Every row gives one point. To make a cloud, some directions were put in groups of two or more. Within a group, all points are equally far from the middle, so they leave a hole (a ring in 2 directions, a hollow ball in 3). The other directions are filled evenly. Then the cloud was stretched, turned, moved and blurred a little. Count the holes, and give their numbers of directions, smallest first.
In the rows, 128 means zero.

Cloud:
[[179 116]
 [163  71]
 [ 89 183]
 [135 124]
 [151  94]
 [171 127]
 [154 147]
 [ 89 129]
 [123 127]
 [ 99 152]
 [ 88 141]
 [161  72]
 [ 92 134]]
Holes: 0

Cloud:
[[104 173 138]
 [156 131  75]
 [107  92 158]
 [116 183 120]
 [144  76 134]
 [159  92 126]
 [108 141 163]
 [ 84 150  85]
 [155 157 139]
 [117  85 155]
 [ 79 115 137]
 [161  96 130]
 [ 93 105  68]
 [103 167  79]
 [118 103 164]
 [ 75 131 123]
 [129 116 168]
 [ 73 128 105]
 [ 78 146  98]
 [ 75 132 121]
 [120 152  62]]
Holes: 1 (3)

Cloud (31 x 4):
[[164 120 164 176]
 [134 165 146 141]
 [166 125 115 183]
 [137 184  86 106]
 [149 131 116 156]
 [106 151  87 133]
 [ 91 172  85 137]
 [117 154  81 102]
 [164 118 121 113]
 [169  73 145 152]
 [168 154 106 158]
 [113 175  84 161]
 [166  90 183 171]
 [113 124 101 147]
 [125 157  87 137]
 [112 138 111 137]
 [149 157 151 150]
 [ 97 163 107 108]
 [113 196 122 127]
 [171 116 112 149]
 [170 155 126 163]
 [189 139 144 189]
 [119 130 168 136]
 [101 183  74 111]
 [109 191  68 109]
 [167 111 173 191]
 [123 156 134 102]
 [125 186 101 121]
 [ 91 174  98  96]
 [167 115 142 171]
 [135 157 102  83]]
Holes: 0

Cloud (49 x 6):
[[137 120  85 181 117 112]
 [140 107 135 136 153  80]
 [108 102 106 115 113  87]
 [179  74 135 132 164 149]
 [122 150 151  75 124  85]
 [155 133 109 160 143  91]
 [174  59 109 141 152 142]
 [171  81  87 170 108 124]
 [121 129 138  70 127  78]
 [130 115  58 148 155 143]
 [133 147 111 141 138  81]
 [ 99 153  67 118 169 105]
 [125 157 186 130 112 151]
 [166 116 133 148  74 172]
 [111 107 118  91 117  83]
 [181  95 176 113 133 178]
 [ 88 155  81 125 155  91]
 [108 130 169 145  84 171]
 [ 92 130 168 131  90 165]
 [126 104 208 101 102 144]
 [ 97 144  95 126 170 143]
 [103 120 181  70  98 140]
 [180  83 172 119 131 180]
 [131 170 148  77 139 159]
 [122 174 146  62 136 133]
 [113 155 167 144  90 165]
 [165 156 131 142 102 182]
 [152 105 162 131  69 147]
 [ 90 125 157  83 102 166]
 [189  94 112 153 168 122]
 [185  95 130 124  88 153]
 [ 81 144  83 132 155 107]
 [156 140 138 154 123 198]
 [182  79  94 154 106 124]
 [ 94 165  96 119 112  98]
 [179 157 109 118 130 138]
 [ 80 149 119 121 157 149]
 [187  90 122 154 148  99]
 [120  92  72 112 147 117]
 [ 86 148  77 122 128  95]
 [160 102 154  87 108 174]
 [117  91 194 121  99 153]
 [ 94 124 152  84 107 171]
 [183 105 151 122 104 106]
 [162 114  81 190 145 142]
 [136 113 144 129  70 129]
 [165 149  68 130 154 119]
 [155 103  99 162  90 120]
 [152 137 154 166 102 191]]
Holes: 3 (2, 2, 2)

Cloud:
[[128 101  82  83 102 113]
 [144 122 149 158  85 158]
 [156 132  75  88 108 131]
 [ 90 117 122  73 114 134]
 [ 96  98 182 128 136 183]
 [151 159 121 136 102 168]
 [133  88 129 114  84  85]
 [137  78 103 108  96  92]
 [177 106 163 146  97  90]
 [106  86 154 131 142 185]
 [147  73 134  85 116 158]
 [179 126 164 135 120 106]
 [124  86 106 136  98 165]
 [189 124 152 132 107 107]
 [124  94 105  85  89 123]
 [147 108  91 117 155 111]
 [ 86 105 185 153 144 157]
 [140 100 176 178 131 108]
 [147 119 123  81 147 158]
 [ 98 117 207 126 127  86]
 [164  75 155 111  81 154]
 [113 144 169 151  98 155]
 [127 139 220 125 121 175]
 [190 131 122 107 116 148]
 [ 85 111 160  83 134 177]
 [163 106  93  92 135 131]
 [150 123 182 171 130 173]
 [ 91 154 120 136 182 118]
 [125  83 181  96 120 130]
 [ 93 141 205 165 139 150]
 [106 113  96  77 110 114]
 [129 118  49 140 139 105]
 [139 135 117 125 161 201]
 [151 140  72 128 122 181]
 [159 124 167 170 135 100]
 [ 88 111 184  87 111 123]
 [ 97 111 160  89  92 132]
 [ 84 102 165 122 146 184]
 [103 115 137  88 153 197]
 [151  98  78 106 126 193]
 [157 123 137 180 102 144]
 [154 151 102 132 112  84]
 [ 70 121 173 143 126 154]
 [101 155 103  85 132 175]
 [124 164 169 134 154 190]
 [174  97 190 124  96 122]
 [137  82 119 136  94 170]
 [ 77  99 161 147 157 140]
 [126 147  62 146 136 151]
 [144 123 136 184 103  99]
 [118 156 193 118  98 152]]
Holes: 3 (2, 2, 2)

Cloud (80 x 8):
[[ 86  55 118 129 159 116 140 169]
 [ 90  81 150 113 141 113 168 114]
 [ 65  97 113 192 126 109 123 174]
 [140  92 179 191 149  92 128 142]
 [ 98  85 118 107  77 107 121 188]
 [ 82 102 121  84 100 101 151 179]
 [173 127 141 130 170  74 112  97]
 [ 94  91 160 113 146 123 174 119]
 [184 119 143 152 148 100  99 164]
 [154 107 114 104 131 173 137  98]
 [ 82 135  97 127 130 172 184 140]
 [110  83 165 145 146 144 165 171]
 [128 109 130  84  83  65 125 102]
 [141 156 106 121 108 120 177 154]
 [103  58 117 123 140  82 116 178]
 [184 145 150  95 156 114 159 124]
 [123 131  84  80 109 141 154 134]
 [ 96 113 163 131 162 107  94 134]
 [119 129 130 116 170  49 122 115]
 [162  87 155 193 155 112 158 171]
 [100 120 168 187 167 112 169  99]
 [173 112 145 114 159  83  82 126]
 [175 142 149 124 127  69 142 161]
 [153 146 191 152 122 120 140  92]
 [ 86  91  91 167 108  87 125 152]
 [122 116 158 132 164 190 148 160]
 [103 109 132 197 127 133 166 197]
 [138 134 175 152 106 116 109 181]
 [ 85 136  89 187 158 141 139 108]
 [ 69 107 132  90  93  83 154 100]
 [186 159 158 105 155  82 152 106]
 [ 84 124 119 134  84  57 132 131]
 [151 175 142  85 129 151 150 144]
 [ 67 129 134 136  95  67 138 107]
 [126  74 145 147 112 156 145 214]
 [114 151 149 122 137 178 155 158]
 [146 151 150 140 169 143 126 140]
 [134 148 136 134 174 147 187  70]
 [ 47  75  99 153 122 137 123 172]
 [ 65 119 119  83 123 107 173  79]
 [143 118 109  79  84 123 108 130]
 [ 78 104 141  85 137 128 151 159]
 [114 144  87 113 124  89 119  98]
 [130 139 147 189 116 185 136 155]
 [115 119  81 136 140 141 101 115]
 [131 172 153  96 106 178 168  95]
 [159 123 142  68  69 127 132 186]
 [133 118 107 166 168 147  89 156]
 [126  99 122 136 124  52 105 176]
 [141 134 118  72  74  86 100 122]
 [114  94 102  86 166 105 110 140]
 [136 185 153 109 113 157 144 139]
 [156 155 136 135 149  69 164  71]
 [178 118 141 139 164 110 169 127]
 [ 64 137  92  68 114 109 134 116]
 [ 95 147  98 143 143 130 115 112]
 [ 70 123 122 124 116 178 170 159]
 [ 95 131  91  79 111 114 177  99]
 [140 144 191 141 165 128 128 112]
 [ 90 112 126  97 111  40 142  83]
 [ 82 112 110 141 158 142  92 149]
 [189 136 197 136 141 130 135 121]
 [157 127 124 178 193 118 149  82]
 [115  76 100 126 194 115 121  92]
 [110 124 172 173 181 144 169 106]
 [166  95 163  69 125 109 104 110]
 [110 173 140 137 155 121 185  59]
 [105  81 163 152 157 168 159 171]
 [130 107 136 170 158 108 172 172]
 [125 101 175 117 154 111  79 126]
 [111 106 137  71 172 141 123 116]
 [132 155 155 128 145 118 117  61]
 [ 87 132 100 126 132  66 122 148]
 [148 154 107 169 139 159 132 133]
 [ 58  65 104 153 115 152 127 188]
 [109 128 151 163 118 102 164 186]
 [152 125 105 176 130 125 155 184]
 [106  65 114 133 168  69 125 121]
 [ 81 157 142 153 125 127 141 146]
 [113 120 179 168 169 124 120 137]]
Holes: 3 (2, 2, 3)
